Every row gives one point. A path goes straight from each point to the next, and from the last back to the first. The post is the endless flat space through its rows: a point in 2 columns, a line in 3, a plane in 4, and so on, so that a path can go around it. How many times does the path go around the post? Going back the other way cancels.
(in the rows, 128 means zero)

Post:
[[116 139]]
Path (24 x 2):
[[117 170]
 [ 92 148]
 [ 90 128]
 [ 95 158]
 [120 158]
 [146 142]
 [129 105]
 [ 96  90]
 [ 83 136]
 [109 108]
 [148 111]
 [151 114]
 [119 101]
 [ 99 123]
 [104 150]
 [ 93 124]
 [104 105]
 [ 74 133]
 [114 174]
 [148 186]
 [126 134]
 [108  78]
 [100 117]
 [ 90 153]]
Times around: 2

Post (7 x 8):
[[124 123 132 129 165  92 137 133]
 [158 131 143 100 133  89 132 102]
 [158 121 111 132 139 120 135 122]
 [ 94  85 136 157 128 160 104 161]
 [137 125 126 134 111 100 154 126]
 [128  83 116 105 117 162 138 146]
 [100 109 143 145 159 117 139 111]]
Path:
[[132 116 120 119 155 149 131 131]
 [ 90 136 121 176 178  83 120 129]
 [ 99  70 145 131  88 117 143  77]
 [134 126 115 177 162 103 153 137]
 [120 131 150 221  48  91 123 140]
 [142  94  97 102 147 107 103 111]
 [153 104 122 172 128 104 163  91]
 [112 131 159 207 144 118 152 136]
 [ 87 117 121 152 117 141 160 129]
 [ 60 114 110 139 163 133 162 152]
 [164 129 148 164 159 143 133 122]
 [182 113  98 193 111 112 182 150]
 [129  91 136 111 103 162 149 134]
 [110 129 125  84 125 111 170 129]
 [118 127 107 100 117 127 112 141]
 [128 108 155 100 107 138 119 120]
 [206 108 159  76 133 144 142  90]
 [135  91 156  71 151 114 121 110]
 [154 115  88 109 116 129 130 110]
 [ 96  99 146 112 107 134 115 119]
 [131 105  97 149 188  82 103 141]
 [127  48 121 107 136 160 142 106]
 [ 87 112 112 147 104 106 147 135]
 [114 121 143  95  79 154 164 134]]
Times around: 0

Post (13 x 14):
[[137 164 129 176  96 155  97 103 113 131 136 168 131 135]
 [139 118  91 134 116 165 118 113 110 149  84  99 131 121]
 [151 149 124 169 105 122 123 119 149 112 174 134 136 147]
 [108 100  39 111 134  99 175 177  94 159 129 163  85 151]
 [109 103 122 124 123 128 165 140 139 109 129 153 108 138]
 [139 122 160 144  94 125 141 112 102  94 126 131 163 129]
 [149 128 135 121  80 126 150  94 127 110 136 157 123 168]
 [142 137 112 114 104 120 139 132 145  95 129 129 119 137]
 [114 148 157 149 170 144 131 154 126 113 114 136 112 130]
 [120 108 167  94 145  81 119 119 124 106  79 128 147 136]
 [130 143 144  84 139 117 173 149 145 130 177 136 121 111]
 [149 124  75 159 103 117 148  81  79 130 103 134 135 108]
 [113 151 187 114 154 136 124 102  97  76 154 113 146  98]]
Path (31 x 14):
[[146 164 156 100  90  87 137  63  67 113 149 146 170  97]
 [ 99 126 116 165 135 134 111 147 109 134  84 139 138  82]
 [116 126  63 184  89 172 131  96 117 123  83 140 107 152]
 [124 113 178 194 158 181 103 127 107 110 116  92 183 127]
 [127  91  52 140 117 157 172 155 104 108  87 115 132 114]
 [125 137 123 175 118 142 129 107 155  80 123 111 157 122]
 [102 152 148  61 102  56 130 118  58  87 174 174 131 156]
 [126 157 130 190 140 135 167 112 107 100 170 157 113 134]
 [141 155 136 134 124 155 121 120 117 167  93 119 146 101]
 [124 123 165 125 113  93 134 145 136 102 134 149 126 155]
 [158 144 124 133 127 177 164 106 147 106 157 129  75 107]
 [166 169 150 169 126 105  87 127 116  95 138 128 188  83]
 [133 147 143  65 185 113 157 148 119 133 157 140 106 148]
 [157 138  96 154  85 137 104  96 112 121 110 167 107 149]
 [121 118 142 144 126 144 116 172  79 141  78 116 146 125]
 [103 125  93 125  79 108 137 191 125 144  95 161 116 156]
 [122 159 113 110 137 141 151 136 107 116 142 116 111 151]
 [136 172 118 151  75 148 126  34  95 103 126 135 150  79]
 [114 135 103 110  89 134 126  97 144 131 157 141  90 116]
 [130 107 158 123 168 154 124 140  94 162 110  94 136 133]
 [161  98  82 157  83 127 150 155 118  87 123 156  94 185]
 [129 142 186 117 111 140 123 130  97  96 132 145 120 132]
 [102 142 140 103 121  63  96 181 173 127 116 161 115 195]
 [116 153 103 123 109 154 168  96 103 121 106 163 128  61]
 [131  97 141 136 139 132 189 116 135  73 120 116 130 121]
 [132  84 122 147 104 165 169 140 130 162 101 152 133 115]
 [130 116 148 154 151 142 174 143  97 109 150 102 137 109]
 [141 143 137 109 132 106 125 133 123 118 153 140 105 132]
 [133 111 139 122 134 150 134 123  76 107 106 124 124 130]
 [172 148 115 163 108 124 147 131 137 103 167 150 130 168]
 [152 114 138  91  94 106 185 140 114 171 131 141 158 188]]
Times around: 0

Post:
[[ 98 114 161 134 136 131 101 115 146  87 140 130 147 127 149 130 118 114]
 [156  93 109 108 143 104 158 154  83 153 136 103 131 104 148 128 124 145]
 [132 147  69 138 144  86 136 129  83 181 156 162 118 180 135 135 195 147]
 [111 139 145 149 118 129 131 124 112 133 119 127 142 128 116 153 125  87]
 [101 129 151 169 105 152  91 154 115 128 124 133 105 107  98 128 123 104]
 [110  89 146  92 126 111 110 124 106 169 153  93 143 125 123 140 135 155]
 [146 103 130 135 139 143 118 147 141 140 106 123 144 126 128 143 141  86]
 [ 84 138  75 134 100 118 137 100 145 145 167 181 136 189 101 106 122 126]
 [125 117 131 124  88 101 131 102 167 150 125 117  91 201 144 124 122 167]
 [130 133 181  97 148 108 111 126 120  80 188  97 141 157 119 121  84 126]
 [134 162 146 112 108 130 108  83 183 133  96 110 131 181 119 172 104 205]
 [132 136 173 166 109  89 135 118 179 130 155 160 104 152 122  87 119 118]
 [148 140 108 147 117 140 130 102 112 132 144 126 135 131 132 119 145 127]
 [119 133 136 110 112 141 102 132 180 119 130 130 128 113 154 139 137  74]
 [108 131 136 157 125 129  99 123 159 122 151 113 139 140 129 158  96 125]
 [122 121 117 145 169 115 139 130  92 152 132 104 127 131 124  92 112 104]
 [102 136 100 132 106  91 108 108 155  94 170 156 147 145 101 127 157  92]]
Path, 25 rows:
[[142 157 180 156 130 170 132 145 127 102 140 191 142 114 115 115 140 112]
 [116 116 117 125  96 151 146 149  80 142 125 125 122 162 117  95 128 110]
 [ 93 175  66 103 146 123 109 102  85 141 151 164 133 177 141  94 177 101]
 [133 125  99 125 136  98 148  98  83 145 147 149 142 184 133 143 146 177]
 [123 136  95 140 172 141 129 111 115 140 175 114 118 140 136 129 117 119]
 [ 71  94  80 118 136 153 108 159  94 175 145  96 146 134 124 146 139  45]
 [123 134 189 139  80 111  74 143 208  79 152 126 111 151 132 140 127  86]
 [ 75 129 133 142 113  85 107 123 127 125 187 141 112 212 143 127 151 128]
 [141 122 141 165 188  73 154 160  73 142 160 121 108 146 110  84 136 127]
 [ 95 146 162 153 122 117 100  77 182 132 148 142 135 160  94 167  83 147]
 [ 91  92 139 162 154 139 118 139  83 149 131 136 145 137 168 152 116 111]
 [127 153 137 134 107 121 100 176 129 131 193 138 102 115 119 105 101  94]
 [121 187 162 137 156 156 154 121 160 128 133 125 126 143 155  98  95  81]
 [126 120 105 130 179 122 164 139  93 139 126 103 144 112 163 149 127  90]
 [168 122 149 103 155  83 177 104  64 135 137  70 118  91 181 115  84 150]
 [122  76 172 127 154 132  97 185  88 131 111 106 161  83  94 142 102 102]
 [ 52 167  98 124 110  97  67 114 155 123 177 149 137 162 110  97 151 143]
 [160 142 144 121 179 131 157 137 121 117 130 118 133 150 144 134 116 144]
 [151 152  99 120 130 119 112 138 211 138 140 179 118 134 150 173 163 137]
 [124 103 101 114 128  79 139  92  82 111 145 107 147 110 128 153 118 141]
 [104  80 102 116 134 138 180 103  71 197 150 139 110 144 193 126 164 159]
 [ 62 133 133 131 170 127 127 103  90 132 167 139 156 151 126  86 120 115]
 [129 163  83 159 107 138  91 120 177 149 131 149 147 178 129 174 149 128]
 [149 138 147 170 143 135 116 133 127 110 159 146 129  93 146 123  75  90]
 [118 145 112 179  98 152 102  95 153 132 146 120  94 138 146 150 116 143]]
Times around: 0

Post:
[[136 101 131 153 138 121 119 185 161  78 158 153 118 118 144 130 120 122]
 [122 151 122 146 143 120 163 166 139  98 141 110 171 122 120 107 147 155]
 [143 126 109 127 104 129 122 148 111 119 126  37 163 138 108 114  86 118]
 [156 117 126 135 123 126 158 133  84 131 119  50 104 166 127 107 143 110]
 [121 133  74  97 130 105 115 135 158 157 136 105 149  77 127 125 127 147]
 [140 137 128 180 151 120 106 121 124 129 154 121 174  96 114 104 146 129]
 [166 120 140 114  90 108 143 157  75 132 150  80 114 167  67 112 115  98]
 [156 149 139 188  93 125 128 125  98  92 159 146 140 109 134 141 121 137]
 [147  98 102 144 117 103 136 176 122 132 127 152 166  89 140 120 127 124]
 [145 132 133 144 149 135 161 169 142 119 140 133 142 101 127 153 121 105]
 [127 142 110 154 153  82 121 175 144 123 103 140 117 118 129 125 102 128]
 [ 88 112 146 122 119 127 107 176  83 114  78  85 108 120 121 148 146 104]
 [117 137  79 162 114 119 133 155 157 104 111 139 138 132 120 106 137  86]
 [139 105 122 126 109 108 129 134 109 138 117  67 156 170 116 169 135 135]
 [136 107 134 143 140 129 138 111 102 107 154 157 144 130 121 105 106 146]
 [111  97 154 155  94 134 154 146 122 163 124  64 121 164 116 122 111 126]
 [148 136 153 111  93 139 112 132 110 161 144  78 153 161 158 119 127  98]]
Path, 22 rows:
[[125 138  95 140 186  90 143 165 184 135 116  97 110 138 170 164 100 155]
 [105  91  70 114 130 138 163 169  81  99  65 139 110 135 117 138 184 101]
 [154 155 182 128  92 189 168 147 166 158 168  84 103 135 127  74 146  75]
 [126 155 136 126 153  94 138 173 162 164  81  89 142 145 122 151 148  93]
 [137 176 151 168 156 110 103  91  79 110 162  92 145 103  75 136 151  91]
 [127 123 152  99  61 144 136 148  77 106 186  68 112 180 141 136 145 147]
 [169 114 126 140 157 112 130 162 105 139 112 129  88 131 119 142 126 135]
 [167 171 153 129  96 129 152 168 160  96 154  72 177 128 112 145 111 112]
 [127 144 126 130 154  90 163 120  92 119 124  88 112 153  70  99 111 136]
 [145 110 117 173 107  96  79 163 108 147 146 115 176 125 109 151  89 123]
 [153 101 120 128 129 133 107 137  66  85 122  81 144 166 121 131 128 142]
 [116  88 101 131 150 110 140 140 163 130 123 129 111 149  97 119 164 132]
 [120 124 139 143 157 120 192 152 135  77 110 110 114 182 102  95 152 126]
 [178 168  72 136 138 107 133 105 110  92 145  68  97 122 102 121 107 102]
 [148 113 101  79 136 117 149 158  88 107 163 137 111 118  97 127 136 117]
 [134 142 130 196 104 158 112 131 127 105 104  84 117 104 133 115 118 119]
 [136  86  99 144  98  86 129 144 129 133  70 122 145 169 143  89  99 114]
 [130 121 132 154  79 130  83  96  79 130 158 113 164 114 102 104  86 115]
 [108 147 108 189 162 149 179 151 107 118 139 114 165 113  94 101 127  97]
 [175 126 103 117 108 136 198 167 142 162 138 119 121 176 121 128  99  86]
 [118  81 106 114 120  82  80 132 163  77 112 119 110 174 133 138  85 198]
 [127 106 143 129 148 104  79 148 150 181 130 109 163 111 155 144 130 107]]
Times around: 5

Post, 17 rows:
[[117  65 172 171 110 110 162 121 118  93 139 155 123 122 118 116 131 183]
 [155  84 137 167 136 128 145 122  94 127 126 129 143 153 159 138 115 165]
 [107  77 124 136 135 140 103 115  90  95 131 119 126 140 101 107  87 121]
 [ 66 113 127 130 117 122 175 111 126 120 109 146 142 143 153 119  97 178]
 [126 116 168  95 188 103 131 111 133 128 115 132 128 152 121 143 163 124]
 [142 122 176 144 103 102 140 112 100  94 143 114 151 138 140 157 120 143]
 [116 135 131 105 158 121 125  77 155 141 143 166 128 129 126 123 116 113]
 [160 139 136  99 178 133  95 127 130 137 180 106 142 154 136 158 154 137]
 [105 109 122 119 141 132  92 131 159 149 115 157  91 145 105 122  70 122]
 [132 162 130 120 165 132 155  93 151 138 122 108  95 132 128 141 176 154]
 [132 137 143  82 150 139  97 130 115 155  98 147 129 158 143 110 147 127]
 [132  78 109 108 123 107 112 118 107 129 104 151 139 135  88 113  82 146]
 [158 113  99 136 150 111 141 127 158 127 151 109 144 130 175 161 187 124]
 [130  65 122 121 121 170 115 138 120 102 126 161 132 157  94 124  78 123]
 [119  67 117 179 119 125 163 127  87 122 168 154 120 124 127 170 121 151]
 [143 100 149 152 125 128 172 115 119 134 162  90 155 117 136 147 144 128]
 [132  81 149  67 138 141  98  93 137 119 125 140 105 130 114 115  88 122]]
Path (25 x 18):
[[117  85 174 174 166 100  90 101 101  94 164  87 105 107  63 136 132 136]
 [ 82  58 142  95 135 178 195  60 106 113 103 116 111 121 168 121  77 146]
 [ 99 124 129 114 166 136 145 160 110 146  72 144  90 150 119 121 187 119]
 [130  90 133 156 126 114 152 118 108 119 157 164 121 131 109 157 138 128]
 [145  59 129  90 122 109 105 120 111  94 107 135 143 158 118 133 113 155]
 [149 128 163 101 176  97 110  62 114  86 193  35 133 106 113 167 155 124]
 [110 103 153  98 109 149 137 135  71 108  99  92 131 131 124 114 138 140]
 [141 120 141 119 139 138 124 161 117 120 160 169 138 174 149 169 112 154]
 [126  90  54  87 102 156 110 138 161 179 153 186 132 170 141 146  58  99]
 [ 95 114 132 147 133 138 120  80 131  91 189  56 122 118 139 148 127 119]
 [ 95  66 133 137 180 108 184  90 116 146  99 201 125 124  77 136 110 172]
 [155  79 110 145 167 122 133 113 107 134 169 195  96 101 122 147 147 159]
 [102  82  97 154 127  83 159 125 144 134 155 160 122  95 109 134  88  91]
 [146 126 170 118 116  94 113 121 123  74 111 124 150 106  92 128 133 122]
 [ 79  89 161 124  95 122 155 103 173 106 105 156 137 122 148 133 115 154]
 [ 99 118 146 137 142 123 159  81 139 125 124  98 112 116 123 112 139 147]
 [129 129 189 109 134 136 126  98 139 102 144  70 150 109  98 155  89 124]
 [155  76 117 123 124 126 128 108 127 125 133 127 108  87 118 119 113 120]
 [135 150 104 123 152  83 145 117 100 111  77 131 140 187 150 139 136 130]
 [170 100 140  92  66 155 114 110 162  80 123 130 135 166 146 125 107 110]
 [101 109 105 159 139 123 169  94  94  96 148 144 206 149 150 146 140 156]
 [150 111 139 109 167 156 117 129  84 104 147 148 171 160 101 157 118 175]
 [162 129 178 115 128 113  69 110 128 129 132 169 114 145 103 114  49 108]
 [150  94 117 154 120 129 122 141 121 150 155 117 123 136 128 121 101 131]
 [176 108 165 100 138 119 102 134 147 142 120 159 112 155 115 157 165  93]]
Times around: 4

Post:
[[ 97 100  82 125 134 162 102 132 133 150 146 156 137 100 106 126 167 117]
 [140 117 128  99 128 128 120 119  96 110 127 136  73 163 160 128 111 137]
 [111  84 103 116 134 128  77 123 119 169 132 128 130 100 104 100 141 107]
 [143 121 157 121 140 131 131 146 135 136 152 114 132  83 137 148 104 147]
 [116 155 154  98 149 131 129 127 140 104 156 107 107 151 128 111 104 154]
 [108 128 101 137 128 111 111 112 128 157 119 118 134  99 151 116 157 114]
 [124 128 100 149 120 144 113 142 129 198 139 144 127  93  82 103 126 126]
 [168 122 159  96 140 138 158 114 133 128 129 109 114 172 146 134 123 146]
 [128 128 183 112 107 108 152 129 120  96 119 105 105 165 117 160 142 155]
 [105  76  98 139 149 125 147 121  96 170 153 139 109 112 116 110 128 115]
 [134 121  88 128 137 144 112  97 111 157 116 136 128  62 104  80 154 119]
 [ 97 116 167  85 122 149 162 105 141 121 115 110 102 179 131 145  83 139]
 [135 125 121 167 123 143 115  91 126 116 143 101 139 123 121 160 129 132]
 [134 109 165 114 143 159 152 132  90 121 120  96 105 162 156 122 102 149]
 [127 131 178  98 153 117 148 139  93 126 112 139 123 183 129 161  97 112]
 [140 108 156  98 109 125 154 117  95 116 171 106 133 153 156 136 108 142]
 [103 112 108 150 116 147 113 132 111 169 145 128 104  73  89 125 161  57]]
Path (29 x 18):
[[153  69 153 133 113 115 152 132 123 178 122 105 131 137 128 152 101 123]
 [101  84 159  80 115  95 161 163 111 167 143 183 124 155 109 159  98  82]
 [114 108 167 124 128 145 110 114 140 173 121 132 139 136 101 123  96 112]
 [108  34 104 152 167 178 155  76  83 190 167  73 110  77 138  77  84 167]
 [110 106 128  90 145 156 105 150 156 115 102  99 107 129 126 160 159 154]
 [146 140 136 149 146  99 149 127  98 165  84 111 142 142 156 140  84 121]
 [ 98  88 125  98 144 169 164 107 150 132 140 139 115 179 132 115 112 120]
 [136 114 139 158 124 155 145  91 132 111 148  95 125  83 128 122 152 155]
 [114 125  91 105 137 189 130  83 138 178 144 161 118 105 115 111 119 133]
 [139  96  99 138 121 165 117 125  81 155 130 109  84  42 103  89 173 103]
 [131  91 131  93 149 154 141 117 105 142 133 101 148 122 122 117 101 112]
 [159 104 131 139 125 122 148 126  86 130 101 144 136 117 157 139 157  99]
 [128 122 138 164 117 114  98 146  86 127 125 152  89 120  94 149 187  98]
 [149 135 149 102 125 150 106  55 161  92  61  60 110 111 207 120 155 183]
 [124 151 151 118 163 123 136  99 148 128 136  93 162  91 107 143 118 140]
 [150 113 117 123 126 145 133  98  85 175  73 103  94 112 111 108 107  90]
 [130 127 138 110 154 160 135 142  73 157 113 113 103 104 150 134 110 129]
 [151 154 119 144 135  98 134 100 118 122 133 136  92 152 147 110 183 172]
 [166  97 122 136 110 147 138 104 147 176 150 118 150 103 163  98 165 115]
 [143 137 141  97 130 107 116 183 121 179 129 173 108 149  97 110  94 121]
 [120 101  85  94 126 141  79 113  99  86  97 134 106 127 132 129 186 114]
 [ 93  87  89 106 139 136 138 118  99 171 109 149  76 120 158 103 125 126]
 [136  81 123 216  94 138  98  89  21 171 124 133  81  67  69 125 135  60]
 [142 136 128 171  71 119  65  77 128 113 140  99 148  87  86 117 125 151]
 [105 143 136 172 125 111 122 116 127  97  89  92 125 116 102 157 154  94]
 [132 119 105  72 128 121 117  76 154 126  91 102 147 141 150 134 108 168]
 [ 70  92 170  71 155 114 165 132  95 114 116 105  93 164 159 151 117 159]
 [104 138 168 102 116 148 156  71 118 108 138 104 137 116 182 136 154 100]
 [158 122 158 124  89 107  83  99 155 121 162  57 144 109 123 108 159 136]]
Times around: 0
